Each row is a point. Examples show where two turns around zero, p and q, send a point. Write where each new point lands after one turn and then the other. Backwards means that the second turn is done in reverse. Each puzzle has new turns, and all numbers are rounded.
In the rows, zero is written as 128.

Turn p:
[111 109] => [124 103]
[113 168] => [ 93 153]
[161 106] => [168 128]
Turn q:
[114 180] => [ 97 172]
[151 154] => [140 160]
[132 112] => [137 114]
[117  84] => [133  83]
[125 110] => [132 110]
Where do these land?
q, then p: [161 144] => [134 164]
q, then p: [ 73 118] => [104  78]
q, then p: [157 119] => [152 146]
q, then p: [121 132] => [121 125]

Turn p:
[191 105 157 140] => [181  80 147 124]
[106 160 120 150] => [112 156 140 157]
[124 140 144 126] => [129 138 145 122]
[102 117 161 132] => [102 120 157 111]
[123 113 131  77] => [128 134 107  79]
[123 142  56 153] => [119 144  78 185]
[126 118 127 119] => [125 123 121 118]
Turn q:
[107 103 189 151] => [130 105 183 170]
[128 136 114  88] => [131 117 119  87]
[139 176 110 180] => [114 198 120 146]
[140  80 110 118] => [138  89  95 140]
[109 142  98 115] => [101 132 112 103]
[129 143 151 140] => [134 144 152 136]
[144 116 124 104] => [147 111 116 114]
Where do these land?
q, then p backwards: [117 144 160 130] => [124 145 160 139]
q, then p: [120 123 120 142] => [114 130 129 140]
p, then q: [ 73 171  70 107] => [ 65 189 123  96]
q, then p: [148 121 176 127] => [161 101 158 126]
q, then p: [159 134 142 128] => [161 127 132 135]
p, then q: [147  94  93 158] => [114 114  89 169]
q, then p backwards: [132 110 135 103] => [148 106 138 126]

Turn p:
[110 131 148 144 165  85 153 182] => [ 95 114 158 177 139  95 150 165]
[146  60 113 106  67  97 144  80] => [135 105 167  60  60 129 128  89]
[ 97 172 117 156 131 162 149 125] => [124 133  88 152 151 162 167 125]
[160 138 132 136 117 141 112 131] => [161 146 124 137 122 129 114 126]
[163 164 149  86 139 131 129 110] => [166 145 152 106 175 132 119 134]
[ 85 120  99 129 119 132 121 159] => [ 91 127  94 124 107 126 139 156]
[137 124 155 108 136 119 112 104] => [127 136 154 114 146 130 102 113]
[113 102 110 116 136 163 142 129] => [123  88 101 114 125 143 121 136]
[ 94  94 129 150 113 143 111 161] => [ 93 121 107 149  87 141 110 145]
[176 175 127 148 157 105 107  99] => [166 165 134 146 167  91 131  89]
Turn q:
[114 146 136 125 159 132 139 103] => [129 135 109 146 155 116 144 107]
[161 169 115  92 131 175  98 161] => [169 177 148  93 138 151  93  98]
[168 130 148 157 129 118 115 127] => [158 109 142 154 123 119 101 140]
[118 101 128 129 106  86  94 127] => [ 94 126 136 127  99  96 110 157]
[114 161 103 158 146 166 129 123] => [135 153 111 147 168 168 126 132]
[130 136  83  94  85 109 149 117] => [110 148 108 118  67 151 141 111]
[169 106 136 104 148 127 133 155] => [168 108 128  90 119 110 119 123]
[100 109 127 159 148 171 135 100] => [102 103 110 139 181 153 127 126]
[122 131 132 162 130  94 100 163] => [135 142 145 137 126 108 121 185]
[ 83  91 173  99  97 103 187 105] => [ 78  80 145 125 105 107 200 101]
Where do these land?
q, then p: [118 113 110  72 108 167 159 136] => [134 107 126  67 154 171 128 125]
p, then q: [142 150 160 129 160 162 155 152] => [167 101 123 120 166 134 110 160]
p, then q: [ 83 167 121 138 134 125 144 132] => [133 135 103 127 154 151 174 134]
p, then q: [101 124 114 118 146 103  99  97] => [ 95 155 105 134 133  98 144 113]
q, then p: [ 95 111 155 140  94 163 139 115] => [ 92  93 131 143 140 169 111 120]
p, then q backwards: [173 132  93 142 133 110  85 108] => [157 150 132  80 165 105 107 118]
p, then q: [121  90 116 112 137  70 166 119] => [ 97  90 145 118 108  86 170 120]
p, then q: [182 132 164 151 132  90  87 157] => [153 143 170 190 116  98 106 155]
q, then p: [118  96 143 144 141 146 119 163] => [118 105 144 131 143 114  97 162]
p, then q backwards: [148 166 105 134  95 144 128 101] => [139 163 103 101 149 138 158 147]

Turn p:
[145 121  84 121  96 138 169 173 128 173 177 145] => [126 138  89 144 100 155 140 157 104 175 197 129]
[116 147 125 134 104 128 123  80 168 159 106  94] => [156 136 137 114 114 119 129 134 183 139 113  74]
[148 131 131 146  93 112 113 104 144 104 113  88] => [159 122 132 122 117 109 108 151 145  84 121  97]
[115 158 124 147 152 115 126 125 138  95 112 160] => [102 137 108 137 146 121 125 109 161 103 113 155]
[115 129 157 118 132  90 101 116 124 121 126 160] => [120 127 137 131 135 112  92 131 137 140  91 162]
[ 85 142 124 136  82 144 128  86 133 108 136  93] => [132 139 140 152  95  91 111 105 145 115 127  69]
[131 115 136 104 174 129 103 106 146  83 134 131] => [101 100 144  82 137 115 110  96 131 105 118 146]
[171 130 120 144 126 163 156 152  90 184 172 138] => [155 169 122 134 138 180 138 132  85 160 183 132]
[123 104 148 129 166 145  82 173 129 110 114 146] => [ 78  98 143 124 167 155 127 134 102 115 101 142]
[134 119 109 101 164 123 103 141  92 112  96 167] => [112 108 112 122 122 158 137 105 106 119  84 178]
[149 149 113 108 135 134 172 198  91 179 170 115] => [128 173  94 122 130 140 174 156  63 172 171 138]
[129 118 165 108 135 134 138 132 134 100  90 156] => [109 116 169 135 124 125 146 132 141 109 110 169]
[102 101 129 168 105 111 149  77 147 135 117  70] => [184 101 139 145 137  84 128 120 161 126 135  71]
Turn q:
[148 146 116  97 149 135 113 173 120 177 140 111] => [166 164 155 107 120 117 111 142 132 181 127 131]
[129 118 113 165  88 122 114 136  82 101 138 143] => [ 95 136  88 138 113 103 126 149  80 114 118 120]
[142 117 220 100 156 105 131 112 116 180 110 120] => [147  50 175 125 158 115 123 101 132 188 117 112]
[ 39 142  98 162  95 108 111 112 113 154 135 115] => [ 58 157 110 103 113 134 122 115 146 121  53 116]
[ 93 113 117 185 108  90  95 125 126 199 129 105] => [100 138  97 130 132 115 146 133 153 174  37 125]
[127 160 103 116 135 146 112 114 151  92 187 109] => [111 183 129 152 110 118 114  98 155 114 172 133]
[117 114 109 101 146 134 100 147 145  85 164 137] => [123 157 111 118 143 106  93 133 153 107 173 140]
[110 113 193 132 108 153 173 148 148  95 113 124] => [ 98  59 141 136 110 165 121 159 140 121 163 124]
[140 113  99 107 137 139 140 109 138 155 150 137] => [145 147 119 107 132 134 145 100 130 142 139 161]
[157 133 106 122 112 127 117 112 119 128  99 153] => [161 128 124 128 120 113 139 123  98 100 112 140]
[106 149 100 174 161 147 165 119 132 125 108 148] => [115 154 136 143 155 193 143 136 112 104 109 134]
[163 120 124 111 135  92 185 124 138 103 103 140] => [149 107 144 113 147 132 188 141 116 101 162 115]
[165 138 175 116 120 143 114 131 142  94 100 149] => [156  81 151 163 120 112 109 141 118 101 151 134]
[155 116 119 105 143 149 121 129 122 103 114 101] => [169 130 112 129 120 134 114 122 127 122 159 104]
Where do these land?
p, then q: [ 78 115  94  98 156 139 145  90 154 113 172 111] => [107 121 107  93 127 100 161  60 166 140 112 125]
p, then q: [136 151  95 125 107 103 168 100 110 103 136 159] => [115 153 120 149 112  94 164 123 116  90 120 167]
p, then q: [154  90 135 151 124 133 151  96 179 151 167  92] => [141 132 121 136 133  90 130 113 169 191 178 135]
q, then p: [120 154 153 117 147 121  91 129 140 136 110 173] => [121 113 151 122 166 131 108 137 136 110  90 164]
p, then q: [153 141 125 142 126 168 106 151 100 152  93 158] => [134 127 135 152 104 188  96 136  98 118 133 139]
p, then q backwards: [167  89 156 106 122 145 116  87 139 155 101 101] => [132 153 144  79 138 128 154 149 135 158  71 120]
p, then q: [ 97 163 161 155  89 111 112 129 136 144  89 151] => [139 126 150 171 129 152 130 179 157 114  87 121]
q, then p backwards: [139 163 169  81 123 145 135 121  95 106 141  94] => [112  94 128 111  99 172 133  91 133 120 175 109]
p, then q backwards: [120 122 138 159 147 152 152 166 121  74 124  97] => [142 135 130 140 131  87 147  97 122  70 130 164]
q, then p: [152 117  95 145 114 143  95 137 105  90 137 100] => [141 145  66 131 115 128 111 136 115 102 131 100]
q, then p: [ 92 171 104 128 152  77 153 159 119 118 131 116] => [ 94 165 145 107 143  76 171 139 121 125 111 113]
p, then q: [118  91 112 132 150  79 136 142 101 166 158 149] => [155 154 108 110 164 120 138 122  92 165  95 161]
q, then p: [138  98 127 126 108 149 103 156 165 156 106 165] => [108 100 117 137 119 176 122 161 136 126 128 176]
